Rows are points. Each copy is the shape, with its points in the same order, stretched, turned, moved and blurred by noise. Some copies are also mirrored. Which?
In the rows, 128 means zero.

Shape:
[[143 115]
 [ 96 119]
 [134 140]
 [ 81 101]
 [ 74 181]
 [179 101]
 [131  69]]
Copy 1:
[[ 98 121]
 [136 107]
 [121 147]
 [137  79]
 [191 168]
 [ 65 122]
 [ 80  64]]
Copy 1 is: mirrored
Copy 2 (7 x 2):
[[107 128]
 [167 103]
 [125 149]
 [167  66]
 [188 160]
 [ 73 130]
 [124  65]]
Copy 2 is: mirrored

Shape:
[[119 170 167]
 [ 94 105 144]
 [178 120 144]
 [169 118 126]
 [179 114 114]
 [123  85 147]
 [104 126 195]
 [106  80 138]
 [193 164 102]]
Copy 1 (9 x 3):
[[121 177 189]
 [136  85 157]
 [153 193  93]
 [141 172  92]
 [142 173  78]
 [167  98 119]
 [167 124 190]
 [157  74 123]
 [100 231  82]]
Copy 1 is: only turned
Copy 2 (9 x 3):
[[151 140  72]
 [127 100 118]
 [ 99 184 145]
 [113 178 157]
 [116 187 163]
 [ 94 121 143]
 [113 111  79]
 [ 96  96 143]
 [152 221 144]]
Copy 2 is: only turned

Shape, 11 rows:
[[202 153 126  93 135 102]
 [149 139  99 149 135 155]
 [158 165 147  93 137 168]
 [ 65  99 200 122 117 145]
 [117 173 189 149 140  87]
 [140 169 141 128 158  75]
 [130 153 150 188 144 106]
 [137 155 104 119 167 147]
 [119 164  89 141 115  73]
 [126 161 103 139 119 137]
 [125 132 221 133  94 119]]
Copy 1, 11 rows:
[[129 159 147 115 207 142]
 [107 137  85 105 135 118]
 [138 154 138  69 143 160]
 [121  86 182 121  73 151]
 [105 137 214 102 124  77]
 [130 131 175 108 169  69]
 [ 81 133 159 123 120  67]
 [127 118 105  68 148 112]
 [146 149 129 143 150  41]
 [134 156 104 104 122  96]
 [110 150 220 136 105 148]]
Copy 1 is: only turned
Copy 2 (11 x 6):
[[ 63  74 114  82 141 122]
 [163 138 119 112 166 151]
 [108  99 139 126 127 206]
 [172 148 170 162  40 192]
 [131  36 158 161  64 140]
 [ 91  56 142 154 120 109]
 [184  63 148 129 112 119]
 [123 131 145 162 178 158]
 [ 94 103  82 151 138  85]
 [138 118 104 141 142 152]
 [149  65 151 102  14 176]]
Copy 2 is: mirrored
Copy 3 (11 x 6):
[[129 190 135 126  82  58]
 [119 151  80 154 175  91]
 [114 147  62  90 105  57]
 [121  59 114  28 142 179]
 [102 144  84  96  44 186]
 [115 153 107 147  51 140]
 [122 154  78 145 115 183]
 [132 131  68 161 124  83]
 [ 65 140 137 197 104 149]
 [ 82 133  85 158 138 114]
 [104 136 113  18  96 170]]
Copy 3 is: mirrored

Shape:
[[ 83 141 155  75 156 179 134 120]
 [170 128 152 112 158  89 142 167]
 [147  90 125 163  58  89 165 115]
 [115 129  87 164 124  94 111 167]
 [136  76 106 154 124  99 162  96]
 [117  85 119 130  96 136 157 142]
 [176 124 124 113 103  47  96 164]
 [124 149 185  93 146 125  84 111]
 [134 142 119 107 175 186 101 116]
 [114 146  90 149 106 107 179 123]
 [141 176 190 109 167 190  94 128]
 [113 180 157  95 173 141  96  98]
 [140 111  66 125  82 149 182  98]
 [136  99 147 156  94 118 178 123]]
Copy 1:
[[127 159 152 130 176 166  75 129]
 [146 111 170 130 129 137 184 114]
 [149 103  64 148 132 101 211 172]
 [103  85  86 117 132 144 176  68]
 [149  69 116 166 175 112 174 148]
 [149 133  92 157 162 134 171 127]
 [156  77  92  67  91 110 180 108]
 [136 107 140 101 110 147  77 151]
 [102 129 157 148 160 105  71  87]
 [ 97 117  98 126 177 120 189 123]
 [ 96 163 174 150 116 129  72 125]
 [ 95 105 160 102 140 137  62 134]
 [121 137  79 143 199  64 166 131]
 [145 126 107 176 149 129 201 165]]
Copy 1 is: mirrored
Copy 2:
[[140  69  97 148 185 135  94 196]
 [241 141 106 141  77 145  92 103]
 [170 177 183 147 109 105 248  97]
 [129 142  92 117  93 104 142  47]
 [148 189 158 173 141 147 175  80]
 [151 145 109 159 157 104 206 105]
 [230 126 153 130  62  90 131  34]
 [177  82 157 140 121  94  63 178]
 [147 117  92 106 189 127  55 140]
 [134 125 133 116 112 175 201 102]
 [171 116 107  84 151  95  35 215]
 [146  78 139 119 133 145  35 181]
 [143 143 145 117 204 156 232  77]
 [173 179 139 149 117 121 211 140]]
Copy 2 is: mirrored
Copy 3, 14 rows:
[[171  87 165  75 170 169  90 113]
 [149 117 106 178  74 141 138 178]
 [123 174  63 157 146  78 172 150]
 [ 70 148 125 182 111  86 102 134]
 [133 170  50 122 119  97 111 150]
 [109 135  85 121 163 115 124 139]
 [114 132 117 191  42  91 188 143]
 [199 103 155 129 109 163 143  85]
 [135 147 162  98 127 204  94 112]
 [102 157 134 142 157  75 110 177]
 [188 124 184 140 145 235 128 100]
 [189 115 188 114 115 166 110 103]
 [ 83 188 116  84 169 109 138 169]
 [146 153  70 150 165 114 139 158]]
Copy 3 is: only turned

Shape (13 x 9):
[[ 69 134  94  96 152 114 101 169 150]
 [148  97 162 131 135  76 146  98 147]
 [169 136 175 168  97 121 170 156 103]
 [126 169 151 102 119 151 116 136 108]
 [129 125 180 124 177  98  72 143 140]
 [136 148 163  94 187  68  26 168 122]
 [150  99 112 125  94  90 160 156 129]
 [145 134 129 146 220 155  81 109  99]
 [101 132  86 118 127  85  89  93 168]
 [103 141 107 121 120 104  77 119 135]
 [160  97 142 170 139 112 128 169 169]
 [182  89 119 133 113 189 120 141 133]
 [103  76 125 135 125 106  89 113 120]]
Copy 1:
[[176 141 147 108 137  95 191 127 128]
 [144  61  82 118 162 134  84 116 151]
 [130  80 132  84 106 143  49 145 181]
 [104 123 165 148 133 113 152 140 178]
 [159 149 118 134 182 113 131 155 170]
 [149 202 113 168 173  74 172 135 192]
 [157  76 117  90 113 104  82  79 145]
 [138 180 122 141 155 176 174 125 145]
 [123 126 101 137 150  90 156 104  94]
 [108 142 123 132 140  89 163 115 131]
 [201 120 124  72 155 129  43 128 116]
 [145 118 178 113 163 145  81  74 128]
 [121 110 102  88 173 125 151  97 146]]
Copy 1 is: mirrored
Copy 2:
[[147 136 161  83 166 110 139  47 111]
 [206 130 132 149 177 148 149 142 171]
 [185 143 105 152 120 164  63 159 176]
 [140 134 167 102 134 119  85 155 134]
 [149 120 176 160 207 114 117  96 173]
 [150  86 197 129 249  92  85  57 187]
 [207 105 101 118 127 152 114 119 143]
 [ 74 109 140 130 211 162 135 105 161]
 [159 128 112 108 181  73 183  96 137]
 [146 113 144 100 163  84 138  99 150]
 [171 130 106 189 166 133 104 104 143]
 [128  72 108 162 117 150 114 151 115]
 [160  93 141 133 138 122 175  88 183]]
Copy 2 is: only turned
Copy 3, 13 rows:
[[155 185  89 169 120 103 173  90 115]
 [ 93  81 150 102  85 107  93 102 111]
 [ 67 132 117  41 141 160  93 121 112]
 [ 87 184 141 122 128 132 134 168 131]
 [ 71 138 150 147  93 117 160 125  64]
 [ 59 181 127 177  95  63 177 150  38]
 [105 117  72  91 149  97  87  96 130]
 [116 127 126 115  47 131 203 199  79]
 [182 125 134 157 114  78 130 119 108]
 [147 152 139 146 139  79 151 135 100]
 [ 98  81  80 108 137 153 129  89  80]
 [ 82  63  75 111 160 152 141 178 137]
 [131  87 146 115 134  78 163 117  97]]
Copy 3 is: only turned
Copy 4 (13 x 9):
[[109 133 109 160 188  67 136 125 174]
 [129  82 156 141 131 138 163 127 124]
 [129  91 182 118 110 127  80  78  88]
 [149 123 107 150 128 148  86 116 129]
 [127 174 157 170 142 148 167 109 154]
 [143 192 163 221 167 157 148 121 216]
 [151  57 164 143 172  91 103 125 132]
 [120 185 128 122  77 133 157 181 125]
 [142  98  97 170 147  71 183 142 199]
 [148 116 108 162 145  99 146 126 200]
 [140 137 186 139 147  66 161  91  89]
 [216 121 133 115 145 115 117 150  61]
 [152 112 134 114 156 123 156 142 182]]
Copy 4 is: only turned

Shape:
[[167 135 190 151 107 204 168 126 119 152  60]
 [171 153 127 145  68 190 182 141  76 142  95]
 [173 112 114 123 114 107 142 118 170 171  82]
 [ 99 152 121  99 162 123  93  99 126  91 170]
 [163 101 123 155  85 140 160 164 146 100  79]
 [193 144 189 108  90 179 153 163  88 131 112]
 [205  78 103 157 168  95 124 101 146 164  81]
 [179 163 109 122 124 145 139 148 165 114  82]
 [ 99 133 147  76 122  99 126  92  91 108 151]
 [137 126 163 135  94 112  97  82 115 158 169]
 [168 123 120 104 126 175 138 106 149  96 133]
 [104 161 162 127 130  99  97 103  85 114 184]
 [136 142 105 107 182 129 175 135 185  97 166]
 [180 133 155 145 119  83 133  59 127 128 116]]
Copy 1 (14 x 11):
[[ 84 123 149 101  71  76  85 123 235 172  57]
 [ 78  95 140 165 109  27  92 111 209 133 114]
 [156 129 179 112 117  61  99 147  96 157  74]
 [110 151 122 115 111 153 220 153  80 138 148]
 [136 139 139 133  93  75  43  92 139 156 138]
 [ 91 123 115 162 120  74  88 163 179 181  84]
 [126 115 196 117 125  93  95  97  61 170  53]
 [119 114 176 101  79  75  78 161 132 181 133]
 [124 173  82 111 161 117 211 146  95 122 124]
 [163 112 142 163 160 105 195 161 122 156  72]
 [104 166 149 139  66  66 156 117 107 184 123]
 [130 126 110 144 172 152 209 169 122 127 132]
 [104 213 190 146  76 110 164 149  98 127 148]
 [153 139 176 128 169  89 150 119 120 190  96]]
Copy 1 is: mirrored
Copy 2:
[[ 74 160  59 127 102  79 108 185  91 144  79]
 [ 87 113  33 162  61  78 123 192  94 116 109]
 [115 200 176 145  87 145 186 152 103 129 103]
 [132 137 111 108 172 131 114  90 151  98 166]
 [ 85 167  92 171  83 171 148 177  89 140 104]
 [ 83 155  46 126  72 130  60 192 142 111  90]
 [139 218 164 173 146 171 169 129 122 107  50]
 [ 78 205  83 135  75 138 176 146 113  97 100]
 [165 122 119 109 152 118  87 135 140 136 186]
 [121 101 179 130 153 126 129 145 171 144 154]
 [ 83 192  99 146 131 135 111 154  99  68 127]
 [145  66 110 104 178 122  99 121 184 134 168]
 [129 153 118  90 159 176 130 118  56  33 115]
 [135 159 146 138 183 123 159 172 151 130 135]]
Copy 2 is: mirrored
Copy 3 (14 x 11):
[[ 37  50 160 103 159 158 107  69 164 163  44]
 [ 56 102 134 127 133 142  89  88 210 112  84]
 [158  78 172 106 176 151 113  93 168 125 105]
 [142 129 101  72 134 104 180 138 106 131 183]
 [116  80 152 164 130 141  86 167 195 133  55]
 [ 62  99 156 121 147 132 131  94 206 115  23]
 [157  88 194 115 165 215 155 116 170 181 124]
 [105  78 155 107 181 146 111 149 170  84  97]
 [160 161 102  69 129  90 144  93 143 156 137]
 [143  96 108 130 161 106 181  44 137 162 163]
 [101  80 138  87 122 104 161 139 193 130 122]
 [137 152  92 116 150 101 185  92 101 165 174]
 [138 128 222 106 125  74 156 196 146 144 153]
 [150 116 133 126 203 135 161  80 181 216 159]]
Copy 3 is: only turned
